Each row is a point. Each copy is the shape, with its points in the same order, stretched, turned, moved and blurred by noise. Some copies are also mirrored. Which?
In the rows, zero is written as 128.

Shape:
[[102 118]
 [108  90]
 [141 147]
 [199 169]
 [105 129]
 [216 133]
 [103 111]
 [ 91  94]]
Copy 1:
[[106 133]
 [ 98  95]
 [153 135]
 [208 129]
 [115 136]
 [200  90]
 [102 123]
 [ 88 111]]
Copy 1 is: only turned
Copy 2:
[[159 149]
 [165 126]
 [116 151]
 [ 55 123]
 [148 156]
 [ 54  93]
 [156 147]
 [179 138]]
Copy 2 is: mirrored
Copy 3, 8 rows:
[[ 97 107]
 [109  94]
 [112 142]
 [143 176]
 [ 95 119]
 [166 159]
 [ 96 104]
 [ 93  91]]
Copy 3 is: only turned
Copy 4 (8 x 2):
[[151 142]
 [156 124]
 [ 96 163]
 [  7 147]
 [147 150]
 [ 19 102]
 [159 134]
 [180 129]]
Copy 4 is: mirrored

Shape:
[[157 152  87]
 [183  74 174]
 [125 103 132]
 [ 73 165 185]
 [180 151 150]
 [ 92 140  77]
 [160 144 148]]
Copy 1, 7 rows:
[[ 58 118 120]
 [188  69  27]
 [163  90 116]
 [187 248 145]
 [ 97 149  51]
 [ 89 120 201]
 [122 147  72]]
Copy 1 is: only turned
Copy 2 (7 x 3):
[[184 179 160]
 [143  83 144]
 [123 147 128]
 [145 125  52]
 [197 124 135]
 [134 197 126]
 [177 131 118]]
Copy 2 is: mirrored

Shape (11 x 6):
[[158 116 136 160 169 201]
 [ 70 169  88 107 163 140]
 [ 85 203 114 161 209 124]
 [188 144 101 137 139 151]
 [162  94 125 192 212 166]
 [167  82 120 217 132 163]
 [106 165 133 106 158 128]
 [115  90 184 127  53  80]
 [102 195 146 128 165 133]
 [ 89 183 130  83 178  95]
 [151  81 146 114  68  88]]
Copy 1:
[[ 84 163  92  55 110  98]
 [157 100 144 144 198  93]
 [ 78 128 178 134 214 140]
 [104 177 143 126 105  70]
 [ 41 116 137  36  99 106]
 [ 41 102  90  92  65  98]
 [148 142 147 138 169 137]
 [162  88  84 189  88 212]
 [122 163 143 143 188 152]
 [166 128 191 161 195 150]
 [162  92 118 176  67 152]]
Copy 1 is: mirrored
Copy 2 (11 x 6):
[[ 40  78  82 157 153 151]
 [163 144  78 155 130 169]
 [133 170  40 207 166 135]
 [142  89 103 133 174  76]
 [ 25 124  38 157 187 147]
 [ 66 108 107 128 202 137]
 [136 147 107 168 103 130]
 [127 176 223 110  73 141]
 [131 142 100 192 107 119]
 [168 170  87 166  87 120]
 [140 147 190  86 104 112]]
Copy 2 is: mirrored
Copy 3:
[[139  99  81 182 155  66]
 [154 106  51 119  80 128]
 [244 106  33 155 111 104]
 [132 116 149 145 128  55]
 [210  57  74 187 190  71]
 [161 100 109 129 229  69]
 [144 125  88 156  93 125]
 [ 64 181 163 112 145 184]
 [162 145  75 164  88 111]
 [169 116  88 160  57 158]
 [ 68 152 185 111 139 157]]
Copy 3 is: only turned
Copy 4 (11 x 6):
[[ 95 159 137 167 154 213]
 [  9  96 126  70 164 119]
 [ 30  46 137 108 144 148]
 [ 71 141 136 194 144 131]
 [ 86 140 181 178 120 226]
 [135 176 114 188  96 229]
 [ 78  95 137 121 165 129]
 [228 156 108 113  98 138]
 [ 62  79 124 135 164 126]
 [ 46  62 159  85 170  87]
 [185 164 129 141 104 128]]
Copy 4 is: mirrored

Shape (13 x 8):
[[153 168 169 139 118 123 133 127]
 [112 158  96 121 111 118 156 123]
 [154 164 122  34 120 153 122 131]
 [150 161  99 145 115 115 163 119]
 [123 161 103 130 166 124 135 146]
 [112 163  91 144 132 144 132 128]
 [112 127 111 132 137 169 153 127]
 [112 126 106 110 113 131 110 119]
 [108 150 143 127 111 120 136 137]
 [112  12 113 144 116 143 111 112]
 [118 160 123 132 143 119 169 125]
 [123 158 104 133 119 112 143 110]
 [134 136 105 143 110 117 139 162]]
Copy 1 (13 x 8):
[[112 154  99 155 150 163 130 114]
 [118 121 124 155 143  91 109 116]
 [139 102 205 143 192 133 160  82]
 [104 118  95 139 145  90 125 104]
 [112 156 133 104 150 111  94 126]
 [105 113 128 123 124 122 102 134]
 [131  97 137 127  94 132  99 111]
 [132 104 142 132 136 121 143 151]
 [123 144 125 159 125 124 109 136]
 [172  67  98  97  58 115 173 162]
 [129 151 105 150 138 106  86 110]
 [118 121 100 145 149 104 116 125]
 [106 140 124 132 116  92 131 130]]
Copy 1 is: mirrored
Copy 2 (13 x 8):
[[100 122 132 108 124  74 117 120]
 [142 127  91 122 185  75 159 121]
 [131 145 132  51 192 128 210 140]
 [127  94 122 137 182  60 148 109]
 [131 135 158 140 170  86 138 166]
 [146 112 100 128 168  75 128 149]
 [173 129 109 127 117 111 150 162]
 [142 130  88 122 169 142 138 126]
 [123 148  93 126 132 100 133 129]
 [170 130  96 196  93 249 115 119]
 [148 140 138 130 152  62 151 135]
 [139 115 107 124 187  77 134 110]
 [102 117 105 158 155 110 142 141]]
Copy 2 is: only turned
Copy 3:
[[131  96  78 145 102 110 121 132]
 [150 146 128 132 161 169 150 144]
 [ 94 161  61 140 112 172  68 110]
 [131 127 109 134 167 128 145 139]
 [129 167 109 128 109 105 158 142]
 [166 167 132 125 138 116 147 160]
 [139 168 152 147 141 125 115 117]
 [138 153 138 115 134 157 115 151]
 [155 122 122 134 118 155 138 134]
 [101 139 226 109 157 144  79 113]
 [129 141 118 153 136 139 155 130]
 [141 138 122 131 150 145 148 158]
 [145 130 123 106 144 130 146 121]]
Copy 3 is: only turned

Shape:
[[130 140 152 186 108 109 115 219 175  91 170]
 [ 89 170 145 201  88 121 103 195 163 105 137]
 [166 121  85  77  77 106 153 109 113 139 105]
 [114  71 171 164 104  99 163 157 129 117 111]
 [135 125 107  98 134 127 114 149 138 112  57]
 [ 84 152 146 167 100 116 108 167 154  55 162]
 [110 152 140 182 132  88  65 195 135 117 172]
 [109 143 144 192 131  84 123 194 143  61 146]
 [126 136  89 119 125 127 148  93  98 162  87]
 [140 101 108 137  86 147 127 111 120 128  90]
 [122 147 150 115  80 111 142 167  95 131  88]
 [156 135 162  93 113 130 115  85 117 134  94]
 [161 112 101  91 100 166 100 124 100 146  86]
 [168 141 149 161 122 138 176 150 132 115 105]
 [128 112 131 113 121 158 160 148  81 114 122]
 [105 134 115  85 120 140 132 137 155 161 126]]
Copy 1 (16 x 11):
[[158  48 128  94  99 178 164 210 108 125 146]
 [138  49 156  61  95 157 190 172 119 116 160]
 [109 179 118 117 151 148 117  99 103 109  78]
 [129  82  88  85  97 124 104 125 114 109 155]
 [138 123 160 150 104  88 141  99 103 127  73]
 [164  75 152  80  91 183 150 164 145 140 146]
 [179 113 135  93 103 152 169 222 127 134 150]
 [158  67 150  78  92 155 126 202 133 135 133]
 [106 170 144 117 159 107 125  99 136 112 122]
 [143 146 144 116 139 120 120  77  96 103 130]
 [ 78 106 124  67 104 121 152 101  87 144 119]
 [147 146 113 107 172 116 131  62 116 153 121]
 [139 174 150 150 139 108 139  66  72 129 113]
 [112  73 132  93 166 132 119 122  98 136 139]
 [ 99 125 137 123 122 134 115  99  98 155 151]
 [118 122 114 151 123 140 180 123 143 122 124]]
Copy 1 is: only turned
Copy 2:
[[214 150 173 183 176  82 120 115 107 141 127]
 [197 105 166 195 149  87 122 119 101 134 123]
 [109 152  98  95 119 100 132 177  95 119 111]
 [200 105 147 107 185 112 135 120 143  95 123]
 [116 143  72 131 146  92  89 115 114  85 103]
 [181 143 161 182 144 123  75 117 106 107 130]
 [176 120 167 173 164  72  84 106 119 157 145]
 [203 137 170 165 156  90  82 103 148 122 116]
 [ 93 103  98 125 116 117 136 154 128 130 116]
 [128 122  98 133 134 108 129 164 116 101 148]
 [175 101 110 130 158 101 102 149 117 136  80]
 [142 137  61 109 140 137  99 127 116 128 131]
 [101 132  63 122 156 110 102 171 100 110 137]
 [188 139  98 150 164 115 136 125 154 127 104]
 [143 134 104 145 185 138  96 153 144 119  98]
 [110 123 118 132 156 127 140 117  83 129 117]]
Copy 2 is: mirrored
Copy 3, 16 rows:
[[ 91 149 157 157   7 141 143  92 140 193  92]
 [ 96 123 133 158  52 159 144  62 131 178  62]
 [153 161 157 107 167 198 154 138 123 102 136]
 [ 98 109 154  83  87 147 127  68 117 178 152]
 [ 78 142 171 105 175 134 166  98 103  90  73]
 [ 91 105 134 172  69 155 191  87 143 197 113]
 [122 143 148 176   9 141 176  84  91 169  85]
 [ 92  99 176 157  26 149 169  86 124 193 100]
 [156 121 133  97 180 161 132 120  81  94 106]
 [113 145 124  95 177 175 146 103  91 134 112]
 [101 137 156 147 131 183 131  87 137 115 127]
 [154 155 156 142 190 145 142  95 114 138 127]
 [111 181 121 115 191 167 145 122  80  90 115]
 [117 130 162 131 123 150  80 112 127 164 107]
 [ 94 122 118 139 138 157 125 135 109 123 168]
 [123 148 120 102 150 112 147 117 130  91 106]]
Copy 3 is: mirrored

Shape, 17 rows:
[[148 174  89  97 131  95 137 140 143 189 106 140]
 [106 110 158 157 121 142 129 138  99 141 127 143]
 [149 133  92  96 192 141 143 136 121 190 151 146]
 [137 184 125 102 155 112 144 151 137 112 120 114]
 [ 86 149 140 165  98 100 105 139 126 144 118  91]
 [152 112 156 121 142  95 107 137 134 148 192 139]
 [136 113 115 107 135 118  50 104 141 125 122 147]
 [140 184 164 119 102 149 152 135 150 129 132 154]
 [149 138  80 143 168  94 130 135 151 140 123 152]
 [ 57  93 136 135 125 168 108 146 150 127 130 100]
 [129 123 128 104 102  94  72 133 124 119 196 140]
 [152  93 123 103 154 128 153 130 157 133 130 126]
 [151 109 160 136  95 114 125 129  77 123 141 142]
 [ 80 118  59 121 126 136 136 112 109 177 198 140]
 [122 117 133 106 162 106 133  96 133 137 126 134]
 [152 106 155 156 124 243 123  99 148 137 141  83]
 [ 54 119 140 142 131 152 137 113 142 134 241 111]]
Copy 1:
[[150 167  55 125 140 102 105 119 127  65 124 144]
 [125 111 141 111 104 139 129 132 119 135 149 125]
 [144 152  90  55 170  72 135 110 121  75 109 132]
 [127 143 112 137 141 120 137 101 141  91  99 181]
 [124 148  95 181  91 166 131 139 102 126 101 129]
 [ 72 157 110  99 155 104 123 104 134 141 127 133]
 [142 184 123 140 207 110 157 135 159 113 126  67]
 [ 94  97 117 142 150 116 106  79 140 116 152 161]
 [142 144  92  98 141 117 132 103 169  92  67 127]
 [122  94 157 148 154 163 138 111  67 119 139  84]
 [ 64 189 101 161 172 147 164  93 133 131 151 103]
 [116 131 170  85 156  96 103 115 135  96 108 118]
 [ 97 144 158 129 105 129 140 134 154 126 162 120]
 [ 89 171  91 143 122 133 177  68  84  78 152  74]
 [144 177 142 119 147  85 126 100 129 123 105 128]
 [110  57 187 121 163  74 156 165 132  98 124  54]
 [ 38 116 121 175 136 133 175  43  65 154 141 105]]
Copy 1 is: mirrored
Copy 2:
[[ 68 144 130 179 165 199 178  92 161 117  75 197]
 [133 146 113 103 104 142 152 181 108 132 159 134]
 [ 98 144 171 138 123 241 155 110 141 129  93 221]
 [ 74  83 116 167 104 167 146 113 143  83 102 145]
 [ 66  95 124 146 153 139 160 191 130 131 164  97]
 [124 138 178 186 139 120 150 163 117 162 131 169]
 [145 126 185 128 139 121 172  76 194 133 164 107]
 [135 136  85 174 104 129  95 145 167 111 116 180]
 [ 76 168 162 166 102 196 181 106 139 137 100 124]
 [150  97 156  86 156 199 123 174 139 113 195  75]
 [129 128 223 175 166  82 140 145 142 117 144 135]
 [128 140 126 147 139 193 126  94 114 143 110 124]
 [124 146 113 129 123  81 146 149  92 133 117 138]
 [ 77 193 231 129 170 215  96 158 114 103 155 178]
 [ 97 138 132 144 125 163 145  79 113 132 171 154]
 [163  93  98  73  96 186   7 174 194 187 130  99]
 [108 138 212 152 140 171  40 226 101 123 220 154]]
Copy 2 is: mirrored
Copy 3:
[[145 107 154 103 120 103  95  91  57 134 100 169]
 [128 140 109 162 129 132 161 180 131 176 104 132]
 [157 115 165  67 107 112  91 112  65 149  86 116]
 [136 118 180 119 105 139 126 129  77 100 116 158]
 [152 136 136 164 166 112 162 159 143 129 100 173]
 [162 152 145 117 153 127 112 161  90 165 147 112]
 [157 200 108 122 124 118 117 124 168 134 142 146]
 [146 115 135 128 106 138 172 133  47 133 129 165]
 [133 124 167 133 125 127  95  76  80 164  95 127]
 [129 151 147  92 142 108 206 158 185 130  97 143]
 [171 162 112 117 168 141 113 167 147 146 171 136]
 [113 122 155  96 126 102 129 119  96 125 130  99]
 [131 132  79 183 138 132 123 194 127 164 152 118]
 [187  94 113  72 179 130 129 129 116 143  76 129]
 [132 154 140 114 142 123 117 139 105  95 104 122]
 [170 121 108 124  97  98 218 140 131 117 125  93]
 [194 121 156  74 196 145 204 173 118 115  84 124]]
Copy 3 is: only turned
Copy 4:
[[ 81  72 128 119 126  91 146 163 104 120 118 124]
 [105 159 104 138 141 117  86 118 117 108 143 125]
 [ 88  94  88  82 137 111 140 124 146  55 124 110]
 [127 113 155 126 127 140 189 132 116 120 108 122]
 [134 151 146 113 143  97 117 170  88 173 132  81]
 [156 140 106  71 101  93 122 152 113 102 130 163]
 [127 153 114  94  88  90 113 174 161 159  63 116]
 [113 102 120 191 136 160 125 173  92  92 137 171]
 [116  88 152  82 114  83 119 127 152 122  85 128]
 [127 166 101 102 140 160  99 123  95 135  82  53]
 [177 176 127  93  73  74 146 171  81 112  87 136]
 [119  95  93  92  89 132 125 113 134 116 114 117]
 [138 162  98 158  98  81 119 131 112 115 159 152]
 [133 126 131  86  99  80 120 150  78  39 121  34]
 [ 97 121 126  78  86 120 127 140 159 129 134  98]
 [173 108  29 181 161 166  85 185 167 100 149  83]
 [186 156 137  72 115 149 115 163  67  48 138  57]]
Copy 4 is: only turned

Shape (15 x 12):
[[133 137 109 124 115  96 136 131 114 154 167 156]
 [133 102 120 140 121 136 105 114 134 165 129 105]
 [128 107 126 115 249 135 130 125 117 137 134 142]
 [109 110 135 128 144 136 125 133 132 128 148 151]
 [115 103 133 112 117 116 109 117 107 121 151 125]
 [121 183 137 132 125 130 107 120 147 154 130 150]
 [114 106 119 132 158 138 129 123 108 122 117 156]
 [172 104 129 132 129 124 127 182 110 124 150 145]
 [131 125 102 115 118 121  93 115 127 141 116  70]
 [115 116 130 136 119  55 134 124 115 124 137  99]
 [131 114 114 113 124 129 121 141 139 118 133 158]
 [116 158 113 118 119 134 133 190 116 147 136 125]
 [127 120 133 126 129 136 106 120 107 141 125 148]
 [126 163  96 168 132 124  60 127 148 123 141 127]
 [147 116 119 143 128 125 131 117 115 116 146 101]]
Copy 1:
[[127  86 121 128 127 141 140  93 140 103 103 120]
 [158 149 124 121 156 121 147 132 136 106 156 145]
 [ 79 107 149 112 119 135 208 178 118 205 122 157]
 [112 146 142  96 122 113 144 120 131 144 119 131]
 [126 158 124 101 125 141 146  75 133 132 123 119]
 [116 147 121 122 157 127 120 153 121  90 110 142]
 [112 133 143 100 125 139 161 150 129 166 112 106]
 [147 112 142 152  88 108 161 112 129 123 105 142]
 [153 161 108 142 162 163 123 115 144 119 150 145]
 [157 124  99  98 137 151 118  62 170 125  78 139]
 [125 140 158 111 121 138 131 117 127 130 102 119]
 [116 120 122 167 134 109 117 133 154 134 111 134]
 [124 150 133 116 133 131 162 134 123 123 118 113]
 [121 169 111 123 118 170 108 151 146  83 135 153]
 [155 126 102 127 122 139 129 105 127 131 145 145]]
Copy 1 is: mirrored
Copy 2:
[[138  80 141 124  86 118 153  95 160 151 113 151]
 [126 158 131 118  87 109 172 132 136 147 134 140]
 [ 69 136 153 181 104 104 113 107 133 119  65  33]
 [115 115 117 119 108 122 154 102 131 104 113 101]
 [101 124  91 118 101 138 146 109 130 114 124 148]
 [135  98 159  77 112 104 144 146 129 145 124 116]
 [128 125 105 137  93 125 132 118 125 116  92  86]
 [141 135 121 135 153 121 173 113 161 129  81 129]
 [110 173 120 146 116  94 140 174 121 148 147 169]
 [116 141 133 149 122 159 102 103 119 143 145 176]
 [139 123 111 120 126  95 146 111 134 103 107 125]
 [143  94 143 141 139 104 172 154 114 135 110 137]
 [125 125 109 101  91 128 152 124 129 134  99 115]
 [137 138 115 111 154  63 142 153 144 169 161  98]
 [121 145 112 147 124 133 143 148 162 134 133 137]]
Copy 2 is: only turned
Copy 3 (15 x 12):
[[171  90 105 134  86 130 110 128 101  93 127 135]
 [148 142 156 103 139 123 156 129 163 100 103 153]
 [106 114  84 122 221 155 145  85 132 140 145 204]
 [146 106 124 108 163 121 148 118 111 112 143 131]
 [175 116 142 120 134 115 140  84 116 118 124 126]
 [133 127 118 180 112 114 155 147 127  99 160 122]
 [115 101 124 101 172 116 135  96 137 133 144 145]
 [138 110 142  88 132 166  87 105 110  95 125 124]
 [143 156 144 140 128 109 134  90 165 107  88 138]
 [172 174 101 113  88 108  96 100 112 118 135 129]
 [132  92 146 118 149 110 106 119 109 112 127 126]
 [110 112 104 124 116 133 127  98 104  60 130  97]
 [135 112 146 127 139 119 149 102 134 113 143 142]
 [182 131 108 163 141 112 119 137 194  91 143 113]
 [151 140 126 112 131 147 120 106 148 140 104 114]]
Copy 3 is: only turned
Copy 4:
[[139 107 108 133 101  80  98 137  98 108 121 137]
 [133  93 116 155 125 124 120 147 116 161  87 106]
 [ 40 169 172 161 188 162 122 101 131 178 167 142]
 [119 126 144 117 135 129 133 129 140 129 127 138]
 [128  97 126 138 102 140 155 147 102 110 121 116]
 [177 125 139 107 108 123  75  74 120  90 101 137]
 [116 133 142 125 153 126 155 117 121 151 141 138]
 [ 92 167 109 105 126  99 104 159  85 156 124 106]
 [120  80  99 178  97 154 139 126 107 125  99  66]
 [142 108 132 166 137 116 133 161 112  97 143  91]
 [124 137 128 120 115 105 140 121 136 121 121 118]
 [120 128  82 106  77 123  82 114 117 131 147  84]
 [143 118 138 126 115 130 121 117 100 135 112 130]
 [137  81 138 107 157  97 125 100  90 109  77 100]
 [122 112 106 140 139 136 145 145 104 120 113 120]]
Copy 4 is: mirrored

Shape:
[[ 73 150 127  99  87  78 172 142  91 112 174 135]
 [195 118 176 107 117 165 116 181 126  81  97 186]
 [136 138  38 126 135  79 153 140  73 146  89 121]
 [133 166  70 124 124 120 125 170  54 139 128  66]
 [118 126 131 146  77 137 127 116 145  36 111 178]
 [186 149 113 143 107 161  87 143 200 100 103 167]
 [166  98 156 183 142 169 109 140 173 100 109 189]
 [ 91 139  98  77  94  92 152 108  76 197 121 120]
 [114 121  56 112 133  99 134  97  43 135  96 106]
 [ 81 112  95  78 137  63 112 168  95 145  95 100]
 [191  90 168 166  51 148 130 137 155 101 114 150]
 [111 171 160 122 109  88 127  77 139  98 166 126]
 [112 154 170 122 135 161 191  75 146  81 133 139]
 [103 131 100 132 129  54 143 162  66 155  60  53]
 [115 122  83 102 130  52 201 157 111 142 152 105]
 [159 107  95 118 154  76 109 103  69 121 142 110]
 [163  92 140  96  93 175 132 109 187  55 126 126]
 [128  80 146 164 107 193 106 158 164  96 151 157]]
Copy 1 (18 x 12):
[[117 123 132 152 160 148 112 125  64 109  94 159]
 [156  99  84  78  93 153  79 143 127 220  71 103]
 [ 85 126 148 149 136 167  94  75 148  86  74 175]
 [104 125 119 119 139 181  62 151 117  82 100 145]
 [122 144 173 140 154 188  78  58 127 184 110 111]
 [188 146 111  92 136 154 114 107 180 183 123 104]
 [148 154 110 120 116 128 115 116 177 217 140 106]
 [130  85 151 158 141 138 100 115 111  71 110 175]
 [ 76 122 180 166 130 167  54  86 133  72  87 138]
 [132 125 160 115  94 178  74 120  89  95  82 189]
 [137 111  96 140 104 168 145  76 127 154 147 113]
 [135 133 163 126 162 122 125 104  76  91 157 102]
 [129 119 186 134 169 106 147 151 133 153 165  79]
 [ 77 108 176 111 115 193 103  92  96  39 135 196]
 [105 144 106 140 117 136 169 120  98  83  86 184]
 [ 94 140 126 135  91 134  86 100 104  81  88 120]
 [166 140 142 137  98 168 139 133 148 179 106  68]
 [176 167  94 139 107 149  93 150 162 225 140 109]]
Copy 1 is: only turned
Copy 2:
[[122  75 103 128 143 172 147 166 122 162 107 113]
 [ 89 147 237  55 143  82 118  94 134  77 137 173]
 [180 185 129  90 107 145 168 228 109 134 167 160]
 [197 151 115  70  95 147 208 166  84 138 217 111]
 [107  92 181  69 143 128  41 113 131 159 131 161]
 [ 97 161 220  68  86 116  82  80 120 154 155 130]
 [ 93 165 189  91 162  97  32  70 115 129 113 138]
 [158 119  88 106  96 199 190 222 182 119 102 111]
 [229 160  99  82 109 139 153 220 146 116 166 150]
 [172 117 136 148  93 142 166 249  75  86 156  97]
 [ 47 147 194  99 161 160  73  72 180 122 193 117]
 [137  86  86 131 112 147 116  89 145 169 131 125]
 [ 97  76  43  62 139  82  88  83 178 170  78 151]
 [173 161  79 138  95 168 167 226  72  67 200 112]
 [108 129  86 155 134 136 169 219 117 145 165 125]
 [211 177 126 132 138  98 159 164 132 120 202 152]
 [ 68  92 171  89 122  78  72 112 192 137 199 131]
 [ 83 124 188  95 167 109  44  79 118 171 141  77]]
Copy 2 is: only turned
Copy 3 (18 x 12):
[[196 134  85 130 139 111 136 147 186 128  78 141]
 [178 122 151 125  44 199 111 124  91 119 204  52]
 [165 118  73 137 165 175 175 164  74  85 103 160]
 [140 173  96 160 166 200 153 179 136  64 122 160]
 [174  95  85 109 107 122 156  82 162 124 161  56]
 [126 148 182  59 129 182 167  77 137 113 157  82]
 [124 122 171  72  82 143 173 126 109 181 193  37]
 [194 166 117 135 182  97 151 192 104  87  46 186]
 [148 148  59 179 156 125 171 177  63  90  83 141]
 [185 171 113 127 184 144 130 160 109 135 121 179]
 [148  75 183 111 131 131 124 143 128 137 183  48]
 [116 147 129  97 127  56 116  98 192 110  77 131]
 [138 112 134 149  64  43 143  97 147 132 114 135]
 [151 125  98 149 202 145 133 187 102 122 166 210]
 [167 104 119 141 167 144 125 159 135 137  86 193]
 [ 92 143 111 142 141 127 109 172  76 112  93  96]
 [146 119 186 162 126 106 114  76 133 126 142  82]
 [152 149 179 113 105 147 185 151 160 186 178  31]]
Copy 3 is: only turned

Shape:
[[167 151 131 119 135  95 124 136 147 155 141 143]
 [102 150 119 116 140  96 135 131 162 141 137 128]
 [119 140  87 133 155 118 116 149  99 126 132 143]
 [122 152 228 152 154 213 121 144 106 133 134 126]
 [112  96 104 128 132 249 111  72 116 144 140 148]
 [107 137 126 167 133 121 137 152 207 168 138 125]
 [124 104 110 136 131 100 139 143 113 188  94 132]
 [112 135 106 135 151 108 125 109 124 117 129  90]
 [110 153 107 123 117 136 140 140 143 118  95 141]
 [107 149 143 136 125 102 108 145 118 119 129 118]
 [113 133 105 157 143  95 110  91 132 121 116 141]
 [102 138 122 145 131  97 163 129 103 146 132 144]
 [186 124  95 145 152 103 165 131 108 162 115 144]
 [104 141 115 141 158 116 124 127 115 145 108 143]
 [113 101 110 121 152  95 136 137 127 111 119 146]
 [127 126 104 144 113 109 131 144 106 117 126 141]]
Copy 1, 16 rows:
[[112 146 113 147 120 143  93 138 119 116 107 123]
 [125 116 121 145 118 117  97 160 108 140  89 140]
 [114 133 136 109 125 110 134 152 160 101 108 163]
 [179 204 168 171  74 121 113  75 178 147 147 139]
 [143  87 214  70 100 131 148 109 194  99 153  76]
 [100 128 143 180  74 108 118 170  83 167  91  83]
 [ 99 109 118 160 126 124 163 145 127 119 107  92]
 [145 115 112  96 119 124 150 152 134 140  95 117]
 [108 110 134 107 136 114 114 127 126 145 140 172]
 [148 143 107 147 107 109 115 144 126 132 120 170]
 [119  92 123 113  93 141 127 159 152 134 120 146]
 [124 122 111 152 130  99 101 164 153 136 106 130]
 [ 80 147 124 112 150 160 150 141 159 114 108  78]
 [115 120 136 140 106 122 131 137 167 129 108 156]
 [130 114 134 139 153 153 137 181 135 129 120 152]
 [119 124 114 118 132 122 128 167 136 118 137 141]]
Copy 1 is: only turned
Copy 2, 16 rows:
[[142 134 120 135 122  99 136 160 103 158 112 133]
 [135 139 128 129 118 159 140 165 121 168 112 108]
 [170 143 148 129 158 102 125 135 124 151 146 100]
 [139 131 104 122 193 144 130 132 141  36  78 159]
 [138 152  84  78 167 129  67 128 134  79 130  92]
 [117 190 134 131 143 171 139 180  86 143 112 105]
 [165 149 122 162 128 127 122  99  91 146 168 143]
 [144 133 137  91 132 150 161 120 116 158 129  93]
 [112 150 128 129 144 119 126 142 153 151 135 109]
 [136 122 147 131 131 135 141 116 133 144  96 121]
 [123 116 128 125 140 128 146 113 103 164 122  80]
 [157 102 130 143 153 153 127 122 100 161 138 143]
 [164 136 121 128 159  81 145 134  74 157 189 142]
 [155 136 123 145 155 130 137 125 118 141 137 105]
 [143 112 153 133 119 130 133 134 110 150 162 107]
 [139 121 153 126 142 107 120 113 115 156 141 123]]
Copy 2 is: mirrored
